Rows are points. Examples show where two turns around zero, p and q, send a point. Write where each new point lands after one turn and then the other. Backwards means that the second turn is done in reverse. Each puzzle has new turns, and all numbers are rounded.
(in the rows, 128 means zero)

Turn p:
[145 161] => [ 99 151]
[112 162] => [ 92 119]
[128  61] => [194 115]
Turn q:
[127 102] => [126 102]
[ 91 114] => [ 91 115]
[193 179] => [194 177]
[102 117] => [102 118]
Where do these land?
q, then p: [128 192] => [ 66 142]
p, then q: [121 101] => [153 115]
p, then q: [175  95] => [171 166]
p, then q: [ 88 124] => [123  88]

Turn p:
[ 99 180 101] => [112 191 128]
[149 160 117] => [119 147 162]
[108  75 203] => [101  55  76]
[164  98 165] => [124  70 142]
[147 133  87] => [159 149 154]
[101 122  96] => [152 155 107]
Turn q:
[ 97 122 175] => [107 121 180]
[135 117  65] => [140 103  70]
[185 120 169] => [179 166 158]
[ 94 153 103] => [ 86 121 104]
Where do these land?
q, then p: [121 152 191] => [ 61 125 116]
p, then q: [86 69 77] => [179 157  62]
q, then p backwards: [157 204 120] => [ 66 175 104]
p, then q: [129 112 125] => [143 126 123]
p, then q: [155 138 111] => [133 148 154]
p, then q: [121  92 144] => [153 102 112]

Turn p:
[103 163 122] => [ 94 151 113]
[ 99 118 124] => [108 108 116]
[193 113 193] => [170 135 211]
[117 119  73] => [139 119  73]
Turn q:
[ 47 166 136] => [80 77 71]
[179 135 141] => [130 143 179]
[160 112  90] => [143 178 133]
[127  99 145] => [159 114 130]
Where do these land?
q, then p: [121  85  97] => [159 167 110]
q, then p: [151  72 113] => [165 175 145]
q, then p: [147 194 125] => [ 62 110 134]
p, then q: [ 74 191 135] => [80 99 66]
p, then q: [151 138 165] => [119  94 156]
q, then p: [123  88 132] => [166 140 131]

Turn p:
[ 31 113 121 131] => [ 72 163 152 197]
[163 167 114 140] => [183 120 127 121]
[154  95 116 131] => [122 131  91 106]
[142 138 134  82] => [130 140 156  89]
[164 117 148 144] => [134  94 107 108]
[114 138 135 139] => [128 121 137 146]
Turn q:
[142 126 145 139] => [118 122 150 126]
[105 152  78 150] => [156 175 111 157]
[151  89 159 141] => [ 79 111 150 121]
[ 91 136 102 114] => [149 149  91 122]
[ 87 173 151 146] => [166 163 148  89]
[166  95  89  99] => [107  93  96 175]
[154 124 173 107] => [119  83 151 105]
Where do these land?
p, then q: [103  99  86  91] => [192 145 130 115]
p, then q: [ 99 162 111 100] => [147 120 175 107]
p, then q: [122 134 139 135] => [114 132 132 124]
p, then q: [ 99 141 148 136] => [107 145 147 109]
p, then q backwards: [148 129 165 172] => [161 124 128  77]
q, then p: [146  78 159 110] => [ 73 156 132 145]
q, then p backwards: [180 154  88 152] => [ 79 172 123 163]

Turn p:
[200 150 103 119  91 140] => [131 152 144 168  58 108]
[152 185  95 137  80 139] => [144 158 138 132  82  65]
[123 126 105  66 134 139] => [183 137 106 135 115 156]
[167 188 141  97  86 114] => [147 122 140 107  47 103]
[106 136  99  92 181 114] => [187  95 119 141 156 140]
[ 75  76 155 178 170 166] => [ 90 147 144 114 221 160]
[ 97 114 148  83 114 102] => [140 112  84  93 119 156]
[132 109 178 178 145 124] => [ 69 110 160 115 152 140]
[100  68 127 202 150 115] => [ 62 120 116 148 203 125]
Turn q:
[116 138 124  87 128  60] => [108  96 150  62 141 139]
[150  99 202 188 157 135] => [140 132 186 199 161  87]
[158 123 128 155 120 137] => [153 157 134 140 133 116]
[114 181  60  98 119 123] => [136 130  86  80 110 193]
[114 150 143 134  44  76] => [ 76 186 171  76 122 138]
[157 169 142 123 133 208] => [167 136 123 180  61 148]
[100  95 129 143 164 156] => [118 104  98 172 150 114]
[114  69  96  96 158 129] => [125  85  75 114 146  89]
Where do these land?
p, then q backwards: [ 91 108 148  81  70  68] => [103 121  52  62 119 150]
p, then q backwards: [ 84 185 196 155 132 126] => [145 116 134  82 111  40]
p, then q backwards: [118 182 131 155 137 176] => [177 117 158 147 104  86]
p, then q: [123 159 126 106 173 128] => [160 121 149 136 122  84]
p, then q: [106 117  60 182 120 164] => [153 112 161 127 185 193]
p, then q: [176 139 163 123 167 102] => [ 96 143 134 161 122  69]
q, then p backwards: [154 105 115 151 111 116] => [100 144 107 138 118 154]
q, then p: [127  39  92  85 151 163] => [130  91  51 197 135 101]
p, then q: [173 119 120 115  90 108] => [100 183 115 116 130 134]

Turn p:
[128  70 101 139 129 150] => [176 119 118 163 155 113]
[125 100 124 192 116 114] => [171 138 105  94 167 125]
[ 67 111 143 151 122 128] => [134 164 127 113 149  75]
[109  57  93 155 147  80] => [205 148 170 126 172 122]
[142 183 102 105 133 140] => [ 83  82 143 125 115 139]
[176 183 160  81 166 150] => [ 54 123 126 159  99 185]
[150 193 172  72  84 134] => [ 71 122 109 116  39 139]
Turn q:
[200 105 140 131 157 102] => [166 180 161  98 162 137]
[ 93 159  93 148 148  85] => [141 121 142 192 104 159]
[115 152 133 112 148 110] => [159 113 125 152 129 125]
[152 126 147  80 122  80] => [153 138 131 148 191 106]
[100  90 155 135 134 133] => [112 109 163 116 117  96]
[143 198 138  35 130 129] => [191 112  46 150 171 103]
[135  98 163 187  87 168] => [ 72 107 151  62 124 149]
[ 53 139  96 162 144 172] => [102  94 119 147  39 131]
[161  84  88 161  83 173] => [ 58 178 116  86 114 145]
Where do these land?
q, then p backwards: [117 182 183  58 150 113] => [130  71  64 169  93 165]
p, then q backwards: [146 121 107 167 101 151] => [131 168 156 100 119 146]
q, then p: [177 120 151 145  66 187] => [ 99 112 190 186 109  84]
p, then q: [ 86  93 110 126 163 151] => [166 120 178 132 123 160]
q, then p: [168 134 107 139 168  76] => [ 81 120  81 120 135 172]
q, then p: [131 115 165 150  95 106] => [116 172 135 162 142 119]
q, then p backwards: [136 160 133 171 139  88] => [174 113 107 117 160 101]
q, then p: [ 63 100  68  67 141 154] => [173 111 152  28 131 111]
